Each row is a point. Two turns around zero, p and q, are shown by what they do to some points. Where does a point land after both, in the order given? Backwards means that the second turn is done in reverse. Each puzzle has new turns, and all numbers are rounded.

Turn p:
[-39   3] -> [ 35 -17]
[-15 -17] -> [20 11]
[54 14] -> [-55   6]
Turn q:
[ 20 -16] -> [-26   2]
[10 15] -> [  0 -18]
[-50 -52] -> [12 71]
[ 6 47] -> [ 22 -42]
[15  6] -> [ -9 -13]
Where do these land?
q, then p: [15 29] -> [ 8 32]
q, then p: [  8 -67] -> [ 23 -63]
p, then q backwards: [-21  17] -> [ 2 27]
p, then q: [-2 22] -> [-7 21]

Turn p:
[-39  21 -53] -> [-32  10  61]
[ 60  -5 -23] -> [ 11 -63  -4]
[-10 -22   7] -> [21 14  1]
[-23  -1  22] -> [  0  30 -10]
[12  6 47] -> [  1   9 -48]
Turn q:
[-23  28 -20] -> [-29  15  25]
[ 37  28 -17] -> [-15 -43  19]
[-15 -51  44] -> [ 38  27 -51]
[ 24 -34 -24] -> [ 42 -15  17]
[-23  29  17] -> [-36  15 -11]
Where do these land?
p, then q: [ 27 -21  -3] -> [ 29 -18   1]
p, then q: [-43  -6  54] -> [-54 -21  38]
p, then q backwards: [-23  18 -42] -> [ -9  31 -40]
p, then q: [40  9 -9] -> [39 14  4]

Turn p:
[ 10 -15  52 -35] -> [-28 -43  40  -1]
[-24   6 -38  15] -> [ 36  19 -25   2]
[ 33  11   0 -32] -> [-27 -17  -6 -34]
[ -7 -21 -45  47] -> [33 60 -6  2]
[-33  -4 -30  20] -> [ 42  19 -14  12]
[ 21  23  60 -14] -> [-55 -36  10  19]
Turn q:
[  5  17 -34  27] -> [-20  40   2 -13]
[-36 -33  13  19] -> [-37 -36  15  -1]
[27 -5 -6  7] -> [ -3  16 -15  18]
[-43 -37 -46 -67] -> [  1 -46 -54 -69]
[13 12 12  3] -> [12  9  8 14]
[26  7 19 47] -> [-17  26  23  43]
[  9  39  43 -35] -> [63 -8 22 10]
Where do these land?
q, then p backwards: [-14  44 -15  -3] -> [ 12 -38 -28  -1]
p, then q: [ 50  33  32 -15] -> [-23 -42  13 -49]
q, then p backwards: [  6 -49 -22   9] -> [21 49 12  0]
q, then p: [-15 -45  20  43] -> [41  5 26 46]
p, then q: [-28  16 -15 -34] -> [-11   0 -47  11]

Turn p:
[ -5   2 -32  10  14   7  15   9] -> [-10 -18   7  22 -18 -17 -10  -8]
[ 23 -31  -4   4  -3 -32   5  -2] -> [ 20  -5 -16  -9 -23  -8   4  35]
[-34  10  13  17 -23 -13 -26 -13] -> [ 17  21  -3   7  19  33 -31  -1]
[ 11 -42   1  13  16  15  24  12] -> [-15 -38 -12 -13   1 -27  -5  22]
[-12  29 -15 -38  -4  26 -31  43] -> [  9 -11  -9  14   9  13  28 -68]
[ 32   2  22  28 -11 -10   9 -20] -> [-16  28 -11   0   5  -3   5  42]
[ 10  -6  15  15  25 -19  -7 -28] -> [10  6 24  2 10  0  4 40]
[-40  26  31   8  -9 -24  12  -6] -> [ 17  41  11  -9  23  -6 -37 -10]
[ 14   9 -31 -57  -5  51  -2   5] -> [-32 -25   8 -14 -25  17  41 -51]
Turn q:
[-13 -30  16  13  18  15  27 -26] -> [-23  -9 -27 -16  15 -29  21 -18]
[-25 -32  22  27  16  24  25 -18] -> [-34 -12 -12 -25  16 -36  26 -17]
[  1  10 -11 -14  12  39  12  16] -> [  0  -2  16  -8  -1  -3 -23 -40]
[  2   9 -33  -8 -28 -26   6  -2] -> [ 41 -11   1   8  13   6 -11  24]
[-19   8  16  -5  37   7  11  -8] -> [-21   4  -3  13  15   2  19 -33]
[  6  25  26   8 -43 -22 -30 -16] -> [-22   1   1  16   2  21 -18  58]
[-12   6 -10  26 -25 -24 -42  -2] -> [ 5 21 21 -7  8 11  9 52]
[ 18  -9  -7 -40  26  21 -10   6] -> [  9  16 -15 -10 -19  23 -13 -40]
[  6 -12 -14 -35  12   3  20  51] -> [ 32 -25  14  -3 -33  14   3 -40]
[ 35  25  -6  27 -26 -36 -19  -1] -> [ 15  18   6  32 -15  -7 -14  54]
Where do these land?
q, then p: [ 19  -6   2   6   0 -13   7 -17] -> [  7   0  -9  21 -18  -5  -4  -1]
q, then p: [-25 -24  75 -16  -2  16   4 -12] -> [  0 -41  15 -26 -13  14 -59 -32]
q, then p: [ 20 -10 -14 -16 -14  18 -15  19] -> [ -2   8 -15 -10  -1  31  25 -10]
q, then p: [ 31  36 -15  42  -8  11  18  -7] -> [ 46  26 -10  32  19   0   1  23]
q, then p backwards: [-18  -6 -11 -23 -10 -25  -4  31] -> [ -2 -17 -12 -23  12  -8 -36 -14]
q, then p: [ -4  76  -3 -13  12 -39  -6 -13] -> [-32  -9   2  54  53 -16  -9  26]
p, then q: [-10 -20 -22  44   5   7 -23 -14] -> [-11  17  29 -36 -24 -18  14   3]
q, then p: [-25 -20  -1 -22  -1   8  14 -12] -> [ -5 -27  23 -16 -18   1   6   2]
p, then q backwards: [ 12 -25 -11  -2  18  17   5  24] -> [ -7 -17  16   5 -11  -6  37   3]
